Each row is a point. Each copy is the shape, with its points in the same order, stretched, turned, moved and blurred by noise. Say if it was mirrored as well.

Shape (5 x 2):
[[ -3 -32]
 [-34 -27]
 [ 46 -47]
 [-21  47]
 [ -6 -51]]
Copy 1 (5 x 2):
[[-12 -27]
 [ 18 -27]
 [-60 -35]
 [ 34  49]
 [-15 -49]]
Copy 1 is: mirrored
Copy 2 (5 x 2):
[[ -7 -39]
 [-34 -33]
 [ 40 -57]
 [-14  34]
 [  2 -55]]
Copy 2 is: only turned

Shape (8 x 4):
[[ 11  59  19  30]
 [  0  19 -54  11]
 [ -5  -3 -10  10]
 [-10   5   7  -3]
 [-48  -4  18  -1]
 [ 25 -16 -14  24]
 [ 14   0 -20 -34]
 [ 33  -7  27 -21]]
Copy 1 (8 x 4):
[[-35  60   6  -1]
 [  8   6 -40 -30]
 [ -3  -4 -10   4]
 [-15  -5   7  -1]
 [-45 -33   1  13]
 [ 25   2  -4  18]
 [ 18 -12  18 -31]
 [ 13   2  56   8]]
Copy 1 is: only turned
Copy 2, 8 rows:
[[ 41  36  21  -7]
 [ 17  15 -47  -2]
 [ 11  -9 -10  -1]
 [  4   1  -2  -2]
 [-15  -5   7  27]
 [ 34 -28 -20 -11]
 [-12  -3 -29 -36]
 [  9 -10   9 -43]]
Copy 2 is: only turned
Copy 3:
[[-17  46 -17  27]
 [ 32 -20 -30 -14]
 [  2 -23   0  -5]
 [-19 -12   4  -9]
 [-48 -34  -3  -8]
 [ 29 -25  18   7]
 [ 18 -12  10 -45]
 [  1   5  45 -19]]
Copy 3 is: only turned

Shape (11 x 8):
[[-15 -19   8 -31  24  38 -24 -23]
 [  5  12   0  28   8 -29  -3  14]
 [ -5 -14  12 -14 -40   2  25   4]
 [ -9  14   7   0  33   9  22  13]
 [ 47 -15  19 -13   0  16 -17   4]
 [ 12   2   4  16 -11  35 -11   6]
 [  2  -5 -29  13  46   3   2 -13]
 [ -1   9 -12  -6 -22  20  -9  17]
 [ 32  29  12 -40 -20  13  20 -10]
 [  8  13 -38  18  28   1 -12  37]
 [-21  48 -24  16   5   7   2  32]]
Copy 1:
[[-10  -9 -11 -22  29  56  -6 -27]
 [-19   9  11  12   4 -22   6   3]
 [  7 -22   9 -26 -29 -19 -32 -15]
 [ -4  34  -9  -2  26 -10 -13 -23]
 [ 21 -16  43 -21   5  27   3   4]
 [ 15  15  13   0 -18  25   7 -10]
 [  3   5 -31  11  40   1  20 -13]
 [  1   8  -1 -20 -28  11   1   6]
 [ 18  -1  26 -58 -14 -16   8 -22]
 [  1  34 -19   3   8   1  17  34]
 [-20  60 -20  -2 -18 -18  12   1]]
Copy 1 is: mirrored
Copy 2:
[[-37 -35 -30   5   2  28 -41 -33]
 [ 11  16   2  16  16 -21   3  16]
 [-28 -14   2 -10 -40   4  19  24]
 [-27  26 -12 -19  30   8   1  -5]
 [ 17  -7  17   1  -8  42 -16   7]
 [ -8  -2  -9  27  -1  36  20  -4]
 [ 11  -5 -49  -4  39  -1 -11  -1]
 [-21   4 -15  30 -11  24   8  20]
 [ -9  27 -14 -21 -47  38 -12  11]
 [ -3  23 -26  27  48   9  -8  32]
 [-30  58 -32  30  25  -4  15  17]]
Copy 2 is: only turned
Copy 3 (11 x 8):
[[ 12 -31  40 -28   6   3 -12   8]
 [ -8  23 -27  19  11 -15   4 -18]
 [  4   1 -14  -2 -49   5  29   0]
 [-18  10 -14 -26  15  16   7  -5]
 [ 22  27   7 -22 -25 -16 -35   1]
 [  8  23  17  12 -10  18 -24  -2]
 [ 16  -9 -18 -11  44  12  -9 -12]
 [  1  11  -3  17 -17  11  -5  23]
 [ 23  37   4 -27 -28   0  24  30]
 [-11  11 -36  12  31  11 -24   9]
 [-28  21 -14  26  27  24   7  22]]
Copy 3 is: mirrored

Shape:
[[ 20  -7   4   0   6   0  14  25   2  20 -44]
 [ -3  20  -6  10 -16 -30  -7 -14 -21   0  14]
 [  9 -27  14 -16 -15  16 -12  25 -14   4   3]
 [ 20 -17  -6  26  15   2  30   7   2  10 -20]
 [ 27 -13   3   5  27 -14  37  31 -30   5 -34]
 [  0 -22  25 -22 -15   4 -14 -26 -12 -27   2]
 [ -5 -37  28 -22  -5 -17 -10  -6  -4  20 -11]
 [ 11 -37   2 -26   8  -2 -35   3   1  -4 -23]
 [-35  20  -6  27   5 -15  -9  -6 -15 -18  14]
 [ 20 -18 -20  26  30 -11  24  10 -35  29  -6]
 [-34   9  28  -5  -9   5 -43 -32 -31  -8   2]
 [-22  16  35  22   6 -15 -23 -15  -8 -12  35]
 [-57   4  11  25 -17 -14  -2 -13 -16 -19  16]
 [ -6   0   4 -31  13  10  -2 -16 -10  15  13]
 [-15 -14  14 -40   4 -13 -23   4  -4 -17  -6]]
Copy 1:
[[-18   4  18   0  40   5  -5  19 -16  28 -37]
 [ 12 -16   1  28 -26 -20   7 -24 -24  -2   3]
 [ -3 -19  26  -6  16  43 -18  -1 -21   5  -5]
 [ -7  -5  14   3  56  -6  15  -9  -7  12 -27]
 [-32   1  47  -6  57 -18  15   8 -42  17 -34]
 [  6   1  35  -1 -23  38   1 -24   5 -18 -11]
 [-30 -15  19 -10  -7  30 -24 -24   6  18  -9]
 [  0  -4  19 -26   2  23 -39 -12  -5  -4 -37]
 [  7  23  -2  30   0 -23  -8 -26 -20 -30  16]
 [ -8  -9  14 -13  60 -21  10 -41 -39  19 -22]
 [ 13  33  18  24 -43  27 -28 -45  -4  -9  13]
 [ 21   9  27  25 -12 -12 -15 -31   8 -15  38]
 [-15  17  -8  38 -11   7  -4 -28 -13 -34  29]
 [  3  13   7 -33  -8  20   5 -24  -2  14  10]
 [-17  13  21 -17 -22  15 -26   1 -10 -17  -5]]
Copy 1 is: only turned
Copy 2, 15 rows:
[[ 17  -7  11 -14  20  16  -8  27 -26  29  -5]
 [ -1  11 -13   5  13 -32 -19 -18  19   1  -2]
 [  4 -11  -2   2 -14  23  -1  -9  10  45   7]
 [ 17 -11  10  12  30   9   2  29 -19   1  15]
 [ 13 -30  -7 -11  56   7  19  39 -11  24  14]
 [ 10 -25  -8   3 -11   2   9 -44   4  13  -9]
 [-12 -29   1  -6 -31  -7  -8  -6 -25  26  -1]
 [ 23 -43  -9 -22 -25  26 -21  -5  -6  20   1]
 [-22   6 -16  14  30  -6 -17 -14  32 -28  -8]
 [  0 -18 -11  14  45   6 -10  35  -8   9  40]
 [-19  -3 -20  16   6   1 -33 -57   7  10 -19]
 [-25  -7  15  11  18 -14 -24 -42  33  -7   3]
 [-40  10 -19  32   8 -16  -1 -25  24 -19 -25]
 [-14   4 -11 -22   1  12 -14 -29  -9   4  26]
 [ -7 -24  -7 -33 -21  13  -7 -19  10  11  -9]]
Copy 2 is: mirrored
